Each row is a point. To make a cloud, some directions were put in groups of two or more. Within a group, all points are equally far from the middle, so they leave a hole (a ring in 2 directions, a hollow ball in 3). The other directions are filled evenly. Then the cloud was stretched, turned, moved and blurred a little. Count the holes, and give their numbers of directions, smallest first.
In the rows, zero is written as 128.

Cloud:
[[106  94 121]
 [ 94 111 130]
 [184 120 125]
 [136 175 117]
 [142  81 101]
 [101 112 141]
 [130 145 166]
 [105 168 103]
 [116  88 122]
 [ 97 165 111]
 [123 169  97]
 [100 101  90]
 [ 95 104 107]
 [183 116 126]
 [109  95 130]
 [141  95  76]
 [113 141  72]
 [150 103 155]
 [155 128 164]
 [103 112 143]
 [ 89 113 114]]
Holes: 1 (3)

Cloud:
[[ 97 144 154 122]
 [104 137 170 126]
 [ 97 111 108  80]
 [ 90 119 111  92]
 [ 94 117 105  90]
 [136 125 128  75]
 [147  95 166 111]
 [163 133 109 106]
 [101 106 159 146]
 [167 102  95 105]
 [138 114 178 129]
 [133  77 101 125]
 [151 117  99  84]
 [145 108  87  87]
 [150 149 112 145]
 [149 141 110 155]
 [129  83  99 133]
 [117 110  94  78]
 [140 101 172 106]
 [147  73 109 113]
 [124  92 158  80]
 [ 82  98 140  92]
 [111 132  94 125]
 [162 123 132 162]
 [133  91 163  91]
 [ 80 111 134  95]
 [116 112  83  99]
 [111 153 140 123]
 [134 135 148  87]
 [150  73 126 111]
 [140  72 106 117]
 [131  74 148  96]]
Holes: 2 (2, 2)

Cloud (27 x 4):
[[148 100 133  70]
 [ 75 154 131 131]
 [123 126 170 124]
 [212 152 138 138]
 [154 146  95 150]
 [ 80 150 129 159]
 [136 127 167 117]
 [115 139  83  77]
 [132 116 152 172]
 [134  97 148 150]
 [138 154 128 102]
 [135 152 106  88]
 [137 164 157 101]
 [123 143  77  88]
 [156 123 121 172]
 [129 126 178 158]
 [156 173 138 113]
 [148 156 111 125]
 [115  87  99 137]
 [170  92 111 144]
 [151 161  87 148]
 [181 133 142 159]
 [154 145 122 144]
 [ 93 101 119 103]
 [166 151 163  94]
 [122  91 112 138]
 [135 129  93 152]]
Holes: 0

Cloud, 56 rows:
[[177 100 125 140 159 142]
 [131 163  62 132 108 138]
 [118  98  94 129 143 169]
 [129 122 120  88 162  81]
 [155 114  72  77 127  94]
 [150  91 114  72 120 101]
 [171 157 107 138 124  82]
 [ 90  94 114 145 148 125]
 [169 141 109 131  97 153]
 [139 136  82  89 160 131]
 [141  88  83 104 130 146]
 [145 101  96 140 138 169]
 [ 96 146 100 116 147  98]
 [125 123 161 129 123 165]
 [138 168  84 152 114 101]
 [106 107  84 143 113 112]
 [ 89 105 112 128 139 163]
 [149 103  77  86 123  88]
 [126 141  75 119 133  80]
 [144 175 119 143  91 113]
 [108 107 136 104 150 163]
 [126 170 153 130 133 110]
 [182 155 121 124 122  79]
 [183 119 134 121 103  93]
 [132 113 123  92 107  80]
 [163 100 162 148 131 112]
 [ 85 105 104 150 139 150]
 [185 151 137 100 127  79]
 [166 104  89 137 115  99]
 [182 123 129 133 164 140]
 [ 99 106 105 117 110 104]
 [155  97 125 166 132 116]
 [152  87 153  88 139 138]
 [183 146 127  78 108 114]
 [143 118 176 136 150 106]
 [124 138  74 115 127  79]
 [170  96  84 122 125 135]
 [125 123  93  90 118  73]
 [156 120  70  82 133  89]
 [136 135 117 163 149 173]
 [185 123 135  89 106  94]
 [199 136  99 112 112 104]
 [142  95 103 110 175 141]
 [140 178 126 132  94 111]
 [112 161  61 124 113 130]
 [131  99  81 130 117  95]
 [ 93 155  91 119 142 112]
 [116 150 157 115 146 150]
 [147 166  83 131 143 147]
 [169 123 140 125 100  90]
 [151 121 135 161 103 112]
 [122 107  77 116 118 158]
 [158 126 149 144 139 171]
 [148  93 128  82 116  90]
 [179 140 122 136 156  96]
 [103 146 110 100  96 121]]
Holes: 3 (2, 2, 2)

Cloud, 75 rows:
[[130 120 132  97 135 156 156 135]
 [116  99 152 120 168 114 160 114]
 [162 154 134  97 150 172 141 135]
 [ 52 107 129 118 136 128 125  95]
 [116 104  94 103 126 146  86 167]
 [108  89 127 129 110 147 137 174]
 [151 125 145 171 102 134 106  67]
 [124 132 132 126 136 114 127 163]
 [169 116 136 134  86 126 125 125]
 [ 64  73 113  97 105 139 111 129]
 [ 88  85 129 147 127 166 139  81]
 [138  98 135 150 122 115 137  89]
 [149 113 124 143  56 200 103 146]
 [120 130 104 145  89 150 121 160]
 [ 95 125 129 118 134 101 103 119]
 [181 111 108 155 107 131 129 122]
 [201 150 120 132 138 164 123 133]
 [ 96 115 147 103 141 129  99 157]
 [118  81 122 123 167  95 104  62]
 [146 128  94 122 175 152  85 107]
 [128 133 135 138 185 172 143 111]
 [ 96  83 101  70 137 144 151 123]
 [125 164 105 128 156 128 103 103]
 [ 90  93 108  83 151 135 123  87]
 [129 146  62  87 168 153 108 136]
 [134 116 117  76 148 161 125 123]
 [132 128 117 136 122 149  60  75]
 [ 90 102 145 155 133 153  99  84]
 [167 124 150 194 103 141  92 133]
 [146 148 146 145 108 152  98 116]
 [104 111 151  57 172 121 123 105]
 [118 106 169  94 149 120 143  87]
 [118  84  78 114 132 194 149  83]
 [189 111 163 126 103 108 103 129]
 [159  91 101 115 124 132 116 121]
 [126 147  69  99 110 136 155 105]
 [127 125  97 150 124  97 106 107]
 [120  92 129 115 158 159  79  63]
 [100  92  80 102 102 111 108 126]
 [ 99 112 126  93 103 133 151 125]
 [100  89 131 135  99 117  92  92]
 [114 111 106 118 104 118 123  99]
 [ 85  95  80 146 145 146 118 138]
 [ 74  92 130 123 140  97 139  64]
 [124 106 109 122  91  89  88 108]
 [129 121  90 150 115 190  85 111]
 [137  85 112  77  86 134  94 144]
 [138 133 156 167 109 125 154  83]
 [162 157 102 156 140 121 110 155]
 [137 146 153  92 137  83 123 131]
 [138 165  93 166 132 162 136 130]
 [157 141 160 156 116 178 125 134]
 [149 108 107 106 159 169 137 146]
 [109 114 125 121 132 143 143 179]
 [117  82 185 142 119 134 126  84]
 [ 96 111 124 118 154 106  99 147]
 [143 119 128 109 106 173 131 129]
 [134 110 152  67 139 133 108  93]
 [ 94  84 101 112  97 175 128 154]
 [158  81 117 104  62 112  81 154]
 [145 117 104 130  82 159  78 124]
 [167 116 140 143 153 107  96 135]
 [102 160 131 180 144 120 119  87]
 [137  79 147 157 123 170  93 128]
 [110 117 105 133 112 138 105 138]
 [ 66 110 125 124 137 109 156  81]
 [106 146 139 172 121 178 143  91]
 [132 104 100 127 153 175 100 131]
 [102 110 142 160 106 107  81  70]
 [106 112  75  82 149 109 143 129]
 [ 97  79 149 129 157 103  88 108]
 [175 130 170 132 107  94 102 128]
 [100 127 139 149 162 132 169  69]
 [103 124  89 168 160 162 146 157]
 [ 73 105 156 105 115 149 107  91]]
Holes: 0

Cloud:
[[103  87 135 123 117 107 165 116 157]
 [196 119 149 136 163 138  90 187 123]
 [130 121 132 100 120 154  72 158 138]
 [155 126 154 117  88 183 144  86 118]
 [ 99  92 173 115 124  87  94  78 142]
 [141 131  88 114 150 118 162 119 121]
 [187 111  95 100 151 133 137 106 123]
 [138  98 104  98 185 145 100 116 119]
 [144 103 138  61 106 134  96  88 158]
 [118 137 167 163  97 138 122 154 105]
 [123  87  93 157 144 142 145 118 134]
 [149 132 133  92 166  97  82 130 162]
 [175 109 143 164 130 161 163 134  86]
 [172 131 187 103 168 106 121 110 132]
 [126 124 139 103 100 148 178 133 148]
 [ 92  98 136 137  91 131 163 131 124]
 [155 143 122 155 108 179  84 115 136]
 [184 136 153 122 123 154 128  75 153]
 [130 107 137  83 109 197 117 102 130]
 [164 107 185 131 127 104 148 128 163]
 [191 135 122  95 159 154 134 140  85]
 [141 117 186 110 144 142  94  91 145]
 [118 165 122 112 122 159 146 152  94]
 [152 115 134  54 153 109 111  80 138]
 [171 177 145 123 128 147 134  90 114]
 [148 134 156 151 106 180 120 113  83]
 [152 139 171 113 147 132 123  68 110]
 [139  57 158 132 107 127 135  96 138]
 [178  97 163 108  94 136 103 106 157]
 [138 128 165 151  91 145 125 123 176]
 [175 163 148 163 168 132 151 165 122]
 [128 133 131  81 177  96 124 123 159]
 [103  87 157 151 147 107  90 133 159]
 [113 108 108 121 153 127 157 103 166]
 [177 162 148 165 169 134 113 163 150]
 [133 120  94 130 158 121 104 132 171]
 [106 155  98 101 127 174 104  97 111]
 [161 102  88 107 133 141 144 116  89]
 [156 133 143 150 147 153 154 120 171]
 [164 112 112 170  99 178 106 139  95]
 [101 118 161  86 130 110 143  90 176]
 [132 112 147  71 162 115 121 116 179]
 [161 102 178 133 180  96 138 140 128]
 [104 104 154  91 160  84 109  84 101]
 [164  63 115 122 146 111 127 113 127]
 [140  97 113  81 121 162 130 139  85]
 [112 103 172 103 135 113 114  54 121]
 [160 130 150 178 157 103 122 127 169]
 [109 114 129  98 162  98 146 107 172]
 [199 124 137 184 162 132 145 133 109]
 [150 111 148 120 119 146  56 126 128]
 [168 111 165 127 172 145 119  95 150]
 [122  78 157 137 129  97  90 113 178]
 [ 90  93 135  64 105 110  99  82 148]
 [119 113 174 156 131 123  94 155 101]
 [109  69 129 113 108 130 114  54 140]
 [133  91 122 145 103 137 152  92  87]
 [144 130 138  77 182 126  94 139 118]
 [159 102 147 121 130 101  90 125 186]
 [151  83 125 172 119 156 148 126  98]
 [ 99 141 108 143 155 100  90 108 122]
 [153 125 151 167 142 147 146 147 170]
 [145 106 115 156 186 112 117 109  91]
 [136 129 160  76 179 102 123 116 151]
 [131 108 176 110 122 146 116  61 141]
 [136 120 152 166 135 156 145 167 151]
 [127 112 143 155  83 106 140 116 137]
 [119 139 157 118 167  88 151 109 143]
 [164 128  91 139 132 134 138 176 124]
 [127 130 146  77 148 162  92 122 104]
 [107 124 123 180 148 148 110 121 105]
 [109 125 137 157 175  79 103 125 135]
 [ 92 117 143  64 105 122 135  91 163]
 [ 94 122 140 141 144 122 129  75 166]
 [138 107 170 141 132 123  63 113 120]
 [112 115 136 107 125 115 172 143 109]
 [168 111 115 132  93 192  95 126 117]
 [132 150 102 108 104 119 131 124 112]
 [139  93 132 118 183  87  74 121 126]
 [119 140 185 123 150 103 115 105 159]
 [170 124 170 101 122 132  79  94 150]
 [171 125  86 127 107 163 133 132  87]
 [ 93 116 137 102 161  67 107  93 148]
 [135 122 112 121 144 142  86 167 160]
 [146  98 169 132 132 135 147 152  81]
 [131 138 129 119 127  82 100 130 113]
 [125  88 149 160  84 127 131 152 136]
 [116 100  87 117 112 166 164 111 129]
 [107 141 151  73 134 101 143 104 127]
 [182 132 114 127 128 173 121 109 173]
 [103 153 151 149 122 131 126  80 113]
 [109 130 160  88  94 137 156 106 155]
 [144 103 139  71 138 156 131  68 160]
 [121  99 113 132 145 110 146  62 151]
 [105 142 160 149 154 124 124 155 103]
 [138 129 122 148  88 143 100  78 120]
 [177 131 125 198 131 171 127 168 119]]
Holes: 3 (2, 3, 4)
